Every row gives one point. To make a cloud, some directions were put in groups of two or more. Within a group, all points are equally far from the middle, so they leave a hole (a ring in 2 directions, a hollow ball in 3). The other directions are filled evenly. Then the cloud was stretched, turned, moved and blurred a little. Count the holes, and give their numbers of directions, smallest first.
(in the rows, 128 means zero)

Cloud:
[[159 227]
 [ 79 151]
 [100 183]
 [ 73 108]
 [ 67 151]
 [ 88  82]
 [ 73 103]
 [104 126]
 [134 178]
 [ 77  92]
 [ 72 156]
 [104  99]
 [166 160]
 [ 83 102]
 [152 116]]
Holes: 0

Cloud (21 x 3):
[[122 105  61]
 [ 93 171  96]
 [ 84 164  92]
 [ 92 158 160]
 [ 64 155 136]
 [147 173  98]
 [177 136 143]
 [209 105 105]
 [129  96  62]
 [213 102  91]
 [ 78 142  87]
 [ 67 140 122]
 [187  78  94]
 [122 139 160]
 [ 88 165 157]
 [206 100  71]
 [205 119  76]
 [124 172  88]
 [176 157 128]
 [139 115 151]
 [195 108  60]]
Holes: 1 (3)

Cloud (28 x 4):
[[111 161 120  83]
 [109 142 125 185]
 [129  86 158 194]
 [ 68 175 114 114]
 [ 54 123 158 164]
 [126  79 111  90]
 [ 98 128 224 129]
 [101  89  92 153]
 [124  93 154 193]
 [127 123  76 113]
 [ 64  87 133 158]
 [124 113 197 116]
 [152  98 181 162]
 [ 73  54 106 120]
 [106 125 217 142]
 [202 118 113 119]
 [141  96 119 202]
 [134 187 197 127]
 [ 94 172 188 179]
 [120 159 208 134]
 [159 183 168 182]
 [123 125  85 171]
 [151 138  60 119]
 [114  81 164 191]
 [ 29 108 153 141]
 [ 54 115 148  72]
 [141  57 180 178]
 [ 61 115 127 148]]
Holes: 1 (2)

Cloud, 30 rows:
[[217 201 135 119]
 [160 157 112  60]
 [121 188 111 153]
 [129 138 200 110]
 [190 114 176 131]
 [128 187 134 103]
 [135 152 127  66]
 [157 155 125  80]
 [134 200 147 178]
 [164 168  76 104]
 [156 136 152 104]
 [114 132 121 189]
 [ 77 155 171 150]
 [ 99 108 160 170]
 [153 190 140 181]
 [ 54 165  49 106]
 [177 155  36  87]
 [149 107  88  66]
 [102 162  90  77]
 [189 134 184 176]
 [ 68 188 125 118]
 [ 60 177  43 124]
 [129 152 101  71]
 [118 157 133  92]
 [140 103  89  24]
 [128 123  88  84]
 [101 129 119 115]
 [ 65 120  88 128]
 [178 186 154 177]
 [112 153 105  54]]
Holes: 0

Cloud, 48 rows:
[[ 78  81 131 155 135 163]
 [127 228 133 116 115 152]
 [ 86  91  94 179  96 131]
 [174 216 123  72 187 101]
 [157 187  84 111 184  75]
 [ 92 144 119 117 141  55]
 [ 89 176 154 113 117  49]
 [186 152  49 152 132  51]
 [137  99 146  73  75  99]
 [159 183  59  98 106 154]
 [152 150 177  54 151 103]
 [121 217 156  91 112 170]
 [172  98 113 134 168 179]
 [167 176  95  87  85  49]
 [165 205 113 127  82 142]
 [178  84 178 159 101  87]
 [129  68  86 119 160 184]
 [108 106 171 137 157 188]
 [139 115 181 140 190 169]
 [ 93  77 130 166 119 160]
 [ 76  56 107 146  86  94]
 [ 89 122  86  95 211  82]
 [103 178 110 101  31  77]
 [127 158  80  40 151 167]
 [166  77 145 137 172 104]
 [193 199  97 143  72 123]
 [139 128 100  67  77 129]
 [180 133  97  50 142  93]
 [121  88 115 144 164  65]
 [125 199 144 162 150 102]
 [181 190 107  88 179 179]
 [111 103 104  52 178 186]
 [102 140  79 167 161 147]
 [ 47 106 178 147 146 170]
 [105 120 116 130 168  63]
 [172 161 122  79  60  59]
 [184 200 156  89 127  90]
 [176 210  91 130 158 104]
 [124 165  74  89  84  59]
 [ 85 116  94 134  78  54]
 [ 95 134 117 180 152 146]
 [130  97 128  59 115 119]
 [165  76 153 148 155  98]
 [128 110 170 140 196 180]
 [113 112 148 157 152  65]
 [129  96 192 133 180 107]
 [105 210 100 123 134 150]
 [ 87 193  90 109 114 137]]
Holes: 2 (2, 2)

Cloud, 85 rows:
[[120 107  92 155 131 102 126 145]
 [139 118  67 135 170 102 171 148]
 [ 95 118 102 112 151 141 138 146]
 [162  92 162 116 141 164  63 136]
 [112 119  73 110 122 134 141 103]
 [172 156 154  94 136 120  90 171]
 [120  98 130 129 121 127 122 141]
 [ 90  68 128 134 145 159 113 119]
 [129 119 100 130 146 106 110  97]
 [145 150 107 149 143 113 108 153]
 [131  97 111 138 115 119 115  92]
 [120 141  47 126 126 145 159 135]
 [158 183 117  88 130 126 130 132]
 [163 121  84 132 166 111 135 139]
 [100  82 109 162 144 140 127 100]
 [116 106  86 156 156 148 181 172]
 [120 127  60 133 175 125 176 130]
 [137 145 190 119 165 167  45 159]
 [139 114 150  85 108 132  71 143]
 [136 113  96 131 168  98 104 164]
 [125  95 122  79 176 130 112 120]
 [103  88  99 111 175 160 111 114]
 [156 144 127 122 118 162 154 112]
 [124 130  98 135 154 103 153 157]
 [106  65  76 121 145  86  88 120]
 [145 129  83 144 132 106 161 129]
 [114 100  98 144 111 136 137 168]
 [119   7 107 107 101 128 107 139]
 [136  85 117 116 121 121  49 117]
 [136 105  74  89 140 157 113 113]
 [ 88 111 112 123 161 136 123  93]
 [ 80 106 131 103 152 163 126 112]
 [176 156 114 138 130 154 157 136]
 [118 144 163  90 138 133  64 134]
 [167 139 124  96 147 145 114 121]
 [122  60  58 176 143 126 127 133]
 [145 110 168 110 154 154  73 133]
 [124 179 161 124 164 146 127 122]
 [117  38  77 142 143 137 109 113]
 [154 130 127 107 148 179 121 119]
 [127 103 102  99 129 153 140 110]
 [ 99 179 117 140 175 155 154 135]
 [151 125  95  90 128 140  80 107]
 [153 106 155 179 153 152 144 146]
 [118 183 155 155 161 136 127 153]
 [118 170 152 127 159 109 113 159]
 [124 100  64 142 178 104 111 159]
 [143  91 151  90 121 145 109 147]
 [ 99 117 103 121 157 140  78 168]
 [185  90 151  99 146 160  93 146]
 [139  35 122 102 112 138  91 137]
 [146 160 153  95 151 136 117 128]
 [123 101 119 145 138 138 127 138]
 [156 157 149 127 152 144  91 165]
 [121 153 125 100 159 145 149 137]
 [168 139 147  63 155 145 104 131]
 [108 142 128 131 123 130 125 112]
 [135 127 123 125 185 133 156 161]
 [ 98 107  91 133 158 115 126 166]
 [132  82 101 129 123 123  99  96]
 [110 104 116 107 128 157 149 109]
 [147 174  90 130 165 119 177 127]
 [126 137 183  95 125 143 108 141]
 [121 191 160  82 175 139 113 135]
 [105 133 146 112 162 126 146 133]
 [ 79  68  86 168 148 128 127 115]
 [147 129 112 100 124 154 142 117]
 [145 164 104 123 184 125 124 119]
 [154  70  91 125 122 102  95 135]
 [120 128 145 168 164 151 139 164]
 [161 130 126 101 124 177 126 113]
 [170 122 160  99 177 167  89 106]
 [165  95 148 138 119 115 152 125]
 [128 117 155 100 161 127 116 117]
 [155  67  88  99 128 114 123 136]
 [132  83  72 127 129 105 140 174]
 [147  62  66 104 108 127 143  91]
 [101 113  96  89 149 108 100 110]
 [174 192 129  94 175 127 138 144]
 [144  80 144 105 174 144  83 146]
 [137 143  98 157 144 134 157 121]
 [158  69 124 100  87 135  93 126]
 [102 126 108  69 153 115  82 148]
 [135  70  57 145 108 155 118 135]
 [159 102  81 160 158 129 127 145]]
Holes: 0
